Every row gives one point. Two turns around zero, p and q, are shown by what they do to some points. Write where each new point lands after one turn and then the other. Backwards means that the second turn is done in reverse. Each puzzle has new turns, and all numbers are rounded.

Turn p:
[ 14  26 -15] -> [ 7 32 -1]
[-15  42 -20] -> [-25  42   8]
[-57 -38  -8] -> [-52 -41 -19]
[ 26 -21 -26] -> [ 22   1 -36]
[ 0 29 35] -> [ 5  7 45]
[ 32 -38  34] -> [ 44 -41   4]
Turn q:
[ -7 -43  44] -> [-13 -51  33]
[  8 -36 -10] -> [  0 -33 -19]
[-16  21 -54] -> [-15  37 -45]
[20  4 10] -> [21 -2  8]
[-3 76  8] -> [13 71 26]
[ -2 -21   2] -> [ -6 -20  -3]
Where do these land?
p, then q backwards: [28 13  3] -> [22 22  3]
q, then p: [-31  50 -10] -> [-26  39  37]
q, then p: [20 -1 31] -> [ 29 -19  13]
q, then p backwards: [-17 -62 -24] -> [-36 -57 -13]

Turn p:
[  4 -22  12  17  20  24] -> [  2 -35  13  12   6  19]
[ 21 -10 -17  24  11 -14] -> [  2 -13 -20  30  12 -11]
[-14 -23 -34  -3  22  -9] -> [-34 -14 -18  -2  27  -6]
[ 28  16 -17  29 -13 -34] -> [ 13  17 -28  39  -6 -27]
[-19  56  31   8  -4  18] -> [  8  42  46  11 -19  21]
[ 31   3 -30 -76   5   8] -> [ 24  20 -36 -57  45  11]
[  5   6  31 -25  16  -6] -> [ 21   2  28 -19  14 -11]
[-56 -26  24  25 -56  14] -> [-37 -20  16 -13 -78   5]
Turn q:
[  1 -17  11  -3 -44 -23] -> [-13 -21   1   3 -42 -23]
[-12  26  -5   1 -37   3] -> [  2  25  -6  -6 -39   0]
[ 49 -22   4 -54  18  23] -> [ 51 -49   5 -33  23   2]
[ -6  -5 -49   9  36 -29] -> [ -7  15 -38  16  44 -27]
[ 27   6  20   2 -14 -18] -> [  8  -6  28   1 -13 -25]
[  0  -2  19  19 -15  41] -> [  9  -3  17  16 -20  40]
[-59  15  -1  26  57   3] -> [-50  40  -8   4  48  33]
Where do these land?
q, then p: [ 0 -1 -9 -3 -7  4] -> [  1   2 -12   1  -1   2]
p, then q backwards: [ 16  11 -53  32  22  -7] -> [-20 -23 -40  40  24  -2]
p, then q backwards: [ 23 -42  23 -19   4 -35] -> [ 40 -19  -7 -40   0 -30]
q, then p: [ 30  42  22 -50  10  38] -> [ 67   3   4 -44  24  14]
p, then q: [-29  15  28  28 -41 -11] -> [-15  10  15   3 -61 -11]
p, then q: [-32  26   5  33  28  17] -> [-29  17  32  14  -6  39]
p, then q: [  3 -39 -31 -36   5 -40] -> [-17  -7 -46 -22  35 -35]
p, then q: [-10 -11  15  15 -20  34] -> [  8 -21  -1   6 -33  25]

Turn p:
[-20  12  -1   2   2 -14  -7  18  -9  10 -11] -> [-11   6   3  11   4 -12  -7   1 -20  18 -14]
[-14 -19  13  13  -3  -9  -2   8  32  -7 -22] -> [ -6  -2  33  16   3 -21 -15   8  21  -1   3]
[-17   5  21  -3   0  10 -28   6  18   9  -5] -> [ -7   6  20 -10   4  -6 -33  -3  -8  11  14]
[ -2   3  -8 -76 -11   4  44 -30 -14 -22  -7] -> [-24   9 -15 -59   4 -13  41 -25  15 -37 -33]
[ -1  14 -17  16 -11 -11 -16  -4  27   3   2] -> [  4  18 -11  10 -10 -13 -14  10  17  20  14]
[  6  -9   8  25 -10   7 -25   2 -20  -2 -15] -> [ 16 -10   6  18 -17  12 -28  -2 -10  -4 -11]
[  8 -11  12   0  27 -11  -7 -19 -15  -3  -6] -> [ 16 -13  -7   8  25  -2  -6 -19  -3 -15  -4]
[-18 -12   2  20   1  -2 -16  10   6 -19  16] -> [-16  -5   3  26 -10  -4 -12   1  -5  -7  24]
[-10 -18  -1  21  -6   1  -5  -3   3  23  10] -> [  1 -27   3   8  -8   2  -7   2   5  22  11]
[ 44 -11 -23 -55  13  -3  17   8 -14   2   1] -> [ 11  -5 -28 -39  23   0  28  31  -5 -32 -23]
[ 32  -6  22  15  -4 -17   3   3 -15   3  18] -> [ 40 -12   2   9  -7  -1  16   1 -18  -8  13]
[ -9  52 -27  23   0  45  43   2   1   4  18] -> [-23  36  -7   2 -12  58  37  -6  11  36   4]
Turn q:
[ -6  11 -20 -23  16 -13  32  -7 -31 -31  -3] -> [  3  24  -7  -5  22  -8  -1 -20 -22 -49   4]
[-24   2 -13  -1  18  13 -27 -20   2 -34 -18] -> [ -9  18   2   7  30  19 -36 -23  14   2 -12]
[-19  -5  12  16   5  -6 -30  26  -6  18   2] -> [  0 -11  21   5  10 -19 -14  25  -1  27 -13]
[ 11   3 -31 -13  12 -32 -23 -22  27  -2 -22] -> [ 28  10 -31  -7   6 -16 -18 -29  35   9  -1]
[ 23  -9 -22   2 -10   8  -1 -20   5  23 -22] -> [  8   9 -39 -10 -21  11   1   0   5  13 -13]
[  1 -14  31  -2  -9  -8 -10  28   6  -5 -12] -> [  4 -19  29  -8   0  -4  10  13  18  -1 -22]
[-30  32  18   5 -37  12 -15 -14 -22  -8  25] -> [-25  23  44  21 -29   0 -18 -10 -20   7   9]
[  8 -25   6 -29  17  -7   9  10   2   0  10] -> [  9 -24   1 -32  15  -3   8  -6  -6 -11   6]
[ 24  22 -31  14 -17  15  24  30  -9  17  31] -> [ -3  12 -17   5 -24  -5   7  49 -14 -16  40]
[  9  10  18   3  21  14   8 -23  24  10 -16] -> [ -5   6 -12   4  12  18  31 -18  12  24   0]
[ 28 -14  29  17 -11 -11  12  -5 -15  -8  12] -> [ 27 -19  15  14 -18  16  21   2 -16 -11  -6]
[-25 -11   5  12  -7  15  22  16  18  20  15] -> [-39 -27  -4   7  -4  -8  11  15  -5   6   8]
Where do these land?
p, then q: [ 15  22   0 -17   4 -10 -11 -32  12 -12  -1] -> [ 18  23 -11  -3   1  -2  -4 -21  16  -2  29]
q, then p: [ 26  21   6 -11  20 -16   7   9  15  27  13] -> [ 13  -4 -11 -11   9  -8  46  14  -2   9  12]
p, then q backwards: [ 11  10   9 -20 -10 -19  10   2  -1 -34  14] -> [  8  23  -6 -18  -9 -17  33   3 -13  -1  -3]
q, then p: [  8   0 -12  -8  13 -13  17 -11  16 -33  11] -> [ -1   4 -19   9   3   9   4  -9  22 -25  27]
q, then p: [ 10 -14   1 -12  27  -6   5  -9   0 -10 -15] -> [  3   2 -12  -6  25  12   3   0  17 -16  -9]
q, then p: [-41 -37 -13   3 -30   9 -11   7 -15  27   9] -> [-18 -31  -1   3 -18 -31 -39   1 -24   5 -28]
p, then q: [ 14   9  31 -18  15  -1  -9  12  20   2 -11] -> [ 24  11  29 -11  22   0  16  -5  -3   4  12]
q, then p: [  4   1  22   0   4 -18 -13  17   6  -1  -9] -> [ 19   0  23  -2  16 -12   7   7   5  -3   2]
p, then q backwards: [-32 -19 -38  11 -40  21  -3  25 -12  13 -23] -> [-23 -27   7  26 -51  28 -14   9   6  24 -15]
q, then p: [ -8  19  14  26   3  20  39 -35   1  18   1] -> [-17 -11  -6  20 -18  29  27 -26  10  32 -15]
q, then p: [-15   3   3  23  10  -3 -31  20  17  -4   4] -> [ 10 -10  18  13  19  -7 -19  17  -6  18  22]
q, then p: [37 -4 12 -6  2 13 -5  1 11 -6 15] -> [  2  -6   8 -27  -6  22  14  15   3 -11  17]
p, then q backwards: [-17  26  -5   3  21  26  17 -20 -29  -9   9] -> [ -3  -1   8  -5  13  28  19 -45   6 -11 -14]
p, then q: [-13 -39 -29  27 -41  -4 -13  14 -41  21 -17] -> [ -4 -25 -14  -4 -36  -2 -26  31  11   1 -62]
